Every row gives one point. Before rounding, the points of a table are all equally far from one centre. They may lie mostly on one side of it. Write the centre, to within rounding.
In the rows, 128 means zero.

Points (9 x 2)
[[156 176]
 [119  73]
 [131  80]
 [164 147]
 [160 167]
 [135  83]
 [163 127]
 [ 40  88]
 [157 109]]
Centre: [ 91 142]

Points (11 x 8)
[[ 67 110 119 174 126  91  50 172]
 [118 100 171 155 129 116 118 168]
 [ 80 117 175 187  84 113  81 138]
 [ 71 106 154 174  67 152  86 143]
 [ 88 134 108 116  38 105  71  67]
 [ 36  87 124  96  69 114  97 148]
 [ 96 158 108 156 123 153  80 120]
 [118 120 151 134  30 126 137 122]
 [ 51  85 108 113  67 146 129 151]
 [ 95 138 100  87  74 151  71 145]
 [ 62 156 116 143  81 124 125 153]]
Centre: [110  92 106 140  90  98  93 123]

Points (20 x 14)
[[163 145 125 110 149  25 173 149 149  90 136 130 164 127]
 [ 81 110 137 121  85  35 115 155 145  30  94 132 111  84]
 [151 123 165 167 154  44  80 144 139  79 109 120  94 119]
 [112 100 188  87  74  86 182 151 160  66 111 128 126 125]
 [129 133 135 121 127  41 145 151 164  79  63  68  95 113]
 [168 105 165 107 140  83 105 146 177  79  81  99 141 123]
 [149 100 177 161 150  68 115 164 164 106 121  57 109 129]
 [135  99 148 109 162  35 167 142 133 104  88 102  81 135]
 [146 140 164 109  98  40 148 183 151  63  74 124 130 119]
 [160 142 128 100 126  44 128 113 200 113 127 111  77 138]
 [128 148 138 157 156  64 193 203 182  84  85 136  77  51]
 [164 159 168 187 126  86 109 151 148 143 116 101  93 133]
 [144  98 153 149  84  40 120 125 203  81 117  93 111  93]
 [118 173 128 102 115  46 120 211 188  80  70 126  94  54]
 [162 118 188 152 102  91 101 147 198  91 123  98  88 125]
 [144 132 186 121 144 100  95 125 153 104 109  60  66  82]
 [155 173 152 106 117  18 136 118 169  95 125 135 155  99]
 [165 132 131 172 162  67 125 166 173  99  65 112 100 116]
 [161 119 205  94 127  74 126 151 177  64  92 119 116 102]
 [136 121  95  93 133  66 148 178 149  66  81 115  86 152]]
Centre: [105 130 132 122 129  94 134 163 152 113 139 130 113  82]

Points (30 x 24)
[[162  58 112 158 154  72 135 151  52 162  82 121 164 180 110 205 100 122
  184 175  88  92 135 149]
 [153  26  95 198 188 118  96 131  84 132 124 133 178 188 173 144 133  92
  183 183  82 114  93  98]
 [189  48  99 167 180  78  74 135  65 114  99 133 117 169 103 123 138 114
  162 148  70 111 165 118]
 [167  94  63 139 220 101 138 168  69 147 145 113 186 172 145 182 128  62
  167 149 104 124 146 108]
 [149  47 116 184 144 135 107 118  56 141  93  83 158 182 171 208 133  75
  171 124  78  88 163 102]
 [176  76 134 149 153  69 149 153  42 104 108 143 169 196 117 188 169 118
  178 159 104 104 140 146]
 [161  57 159 161 131 112 119 152  69 138 133  92 109 103 144 181 133  95
  144 165  90  90 107 136]
 [192  71 136 146 174 106 100 131  99  88 106 114 167 120  80 203 142 147
  176 190  80 109 116 105]
 [177 101 110 146 137  67  56 143  65 120 158 145 141 183 124 136 165 109
  177 156  77 102 115 106]
 [184  59  85 194 172  76  96 141  63 139  49 150 156 153 156 176 133 107
  168 170 125 107 137 133]
 [208  71  81 144 179  90  80 138 104 127 155 107 161 151 137 164 128  78
  100 166  91 101 130 112]
 [208 103 106 140 147  94  95  96  74 105 125  70 137 177 129 162 113  60
  174 203 118 108 144 137]
 [182  27 108 141 215  99 112 155  95 148 126  93 146 208 131 151 140 132
  171 160 110  97 150 132]
 [208  77  90 154 147 143 100 138  67 125 152  89 176 156 170 150 101 140
  130 190 126 132 144 112]
 [210  77 124 164 165 112  95 137  60  90 149 173 116 141 130 179 153  74
  164 121  84 100 122 133]
 [188   7  96 113 165 107 115 116  71 117 101 157 160 146 142 147 122  82
  158 161  94  66  95 145]
 [165  87 130 157 146 109 112 138  51 103 130 114 194 161 174 184 156 101
  183 146 125  88 145 182]
 [205  92  66 187 138  66 107 113  85  90 118 105 147 151 113 183 132  64
  201 130 128  94 124 154]
 [168 101 111 190 153  62  79 151  52 109  95 153 140 188 124 200 130  87
  158 187 108 117 150 110]
 [168  81  70 177 169 102  85 144  73  94 127  90 194 153 138 138 185 104
  172 181 123  98 114 131]
 [194  94 143 120 157  61  77 120  96 144  93 126 158 170 128 148 109 127
  122 154  87 111 162 155]
 [130  85  87 199 193  79  67 167  81 147  80 148 140 187 120 197 150  84
  175 176 122 115 125 100]
 [164  64 181 149 178  94 116 124  72 130 104  90 163 147 151 177 136  63
  169 138  65 118 119 142]
 [177  80 149 126 169  97 115 148  57 139 109 129 212 165 147 159 151  89
  155 189  90  81 144 127]
 [192 125 104 180 204 103 116 122  64 104 137 152 149 137 151 143 127 138
  167 156  94 128 159 127]
 [165  91 106 138 130  73  88 166  79 112 124 165 134 143 150 171 136  99
  182 171  49  96 110 145]
 [182 123  80 169 103 133  81 146  74  74 120  99 152 138 107 176 131 157
  146 173 135 101 132  80]
 [166  82 101 154 192 113  83 148  70 104 135  76 114 141 118 175 109 102
  191 203  90 133 109 131]
 [185  80  96 176 197 120 121  85  42 103 119 105 130 160 119 154 161 103
  124 152  81 151 144 119]
 [136 119 114 149 166 120 107 168  82  93 132 147 146 149  99 195 123 111
  115 135  40 112 170 108]]
Centre: [143  82 106 142 137 136 119 123 113 130 111 135 151 164 113 158 125  97
 168 139 127 127 129 112]

Points (31 x 24)
[[118 166  59  78 169 109  78  95 122 146 132  61 101 130  88 135 192 131
  185 122  76  63 111 147]
 [116 167 125  91 190 113  51 112 173 159 121  71 124 114  50  85 172  97
  133 117 110  76 109 143]
 [146 179  98  71 165 113  95  92 152 109  98  80  96 119  81 123 171 157
  143  77 107  83 113 154]
 [118 158  75  78 186 128  81  85 185 155 138  51  90 119  90 132 203 112
  142  99  77  99 119 130]
 [136 188  82  94 196 112  78  87 154 127 142  74  71 151  69 114 167  92
  158 105  78  92 129 138]
 [122 176 128  66 187  97  87 115 157 155 141  53  45 130  97 118 181 124
  113 101  99  81  83 145]
 [108 191  95  86 157 100  93 107 160 157 141  49  90 112  87 116 184 108
  167 116  59  69  92 130]
 [125 161  74  92 193 100  92 117 158 175 145  71 109 144  97 120 176 117
  125  88  64  80 115 154]
 [141 181 105  95 167  84  72 111 139 142 166  52  76 126  32 167 147 102
  146  97 109 126 115 154]
 [109 182 117  81 171 102  96  97 173 129 125  70  79 124  99 108 170 111
  159 107  58  85  89 180]
 [111 161  88  61 172 141  38  79 170 126 180  60  98 157 112 131 197 125
  149 117  67  96 120 143]
 [140 155  69  71 187 131  78 112 158 163 148  54 107 141  95 125 191 113
  159 121  76  66 116 161]
 [112 177 131 100 170 104  92 103 150  96 136  35  79 155 114  89 186 123
  131 133  90  60 105 136]
 [143 166  96  65 169  96  57  88 142 139 123  64 115 161  54 113 182 145
  127 114 102  77 109 131]
 [129 184 122  56 185 120 102 126 186 129 147  85  75 141  91 134 198 135
  111 118 102  74  91 155]
 [ 78 177  93 108 185 138  61  92 152 153 124  42 116 149  75 137 178 144
  141 102  99  64 115 132]
 [107 151  71  97 181 114  73 134 150 150 122  48  92 137 103 135 177  91
  143 101  78  71 101 166]
 [116 158  75  89 189 100  74  81 159 146 121  55 101 118  89 122 166 119
  138 110 106  51  94 139]
 [114 172  75 102 161  92  74 115 168 146 124  62  67 169 138 144 201 146
  157 128  77  76 102 151]
 [119 135 103  80 147 125 104 107 160 173 130  49  78 138  95 105 166  87
  146  93  56  92 109 170]
 [129 197 116  87 194 103  96 141 129 121 154  41  80 149  88 127 143 128
  144 129  70  74  92 142]
 [128 170  83 101 187 109  69  94 152 148 138  60  71 121  98 103 185 147
  162 104  80  58 100 169]
 [158 188  96  60 201 113  85 128 144 123 132  59 112 145  81 130 182 138
  157 119  75  99 118 151]
 [139 148 106  89 151 101  98  94 178 161 134  66  73 157 116 134 171 108
  133  86  68  77 112 165]
 [133 189 125 112 187 104  88  79 185 110 129  57  65 117  74 115 164 142
  168 134 101  90  76 160]
 [110 158 115 117 161 113  67 100 171 137 106  33 103 129  49 174 162 123
  128 132  82  94 115 164]
 [109 175  88 107 188  91  85  44 173 170 146  69 109 130  82 146 172 108
  149  99 108  94  97 143]
 [124 170 103  87 174  94  84  88 177 130 123  53  87 129  93 115 156 111
  139 105  60  76 127 151]
 [133 167 109  59 161 147  83  96 174 126 160  54  60 183 107 119 172  87
  168 105 105 104  95 140]
 [139 177  95  90 169  98  99 118 156 141 128  66  86 158 114 144 176 112
  136 129  75  50  85 161]
 [126 169  88  90 192 142  75  79 172 115 153  61 106 138 107  94 199 105
  125 107  87  72 105 154]]
Centre: [116 158 115 116 138 135  82 113 131 148 154  97  97 123 112 121 157 134
 138 149 124 135 116 140]
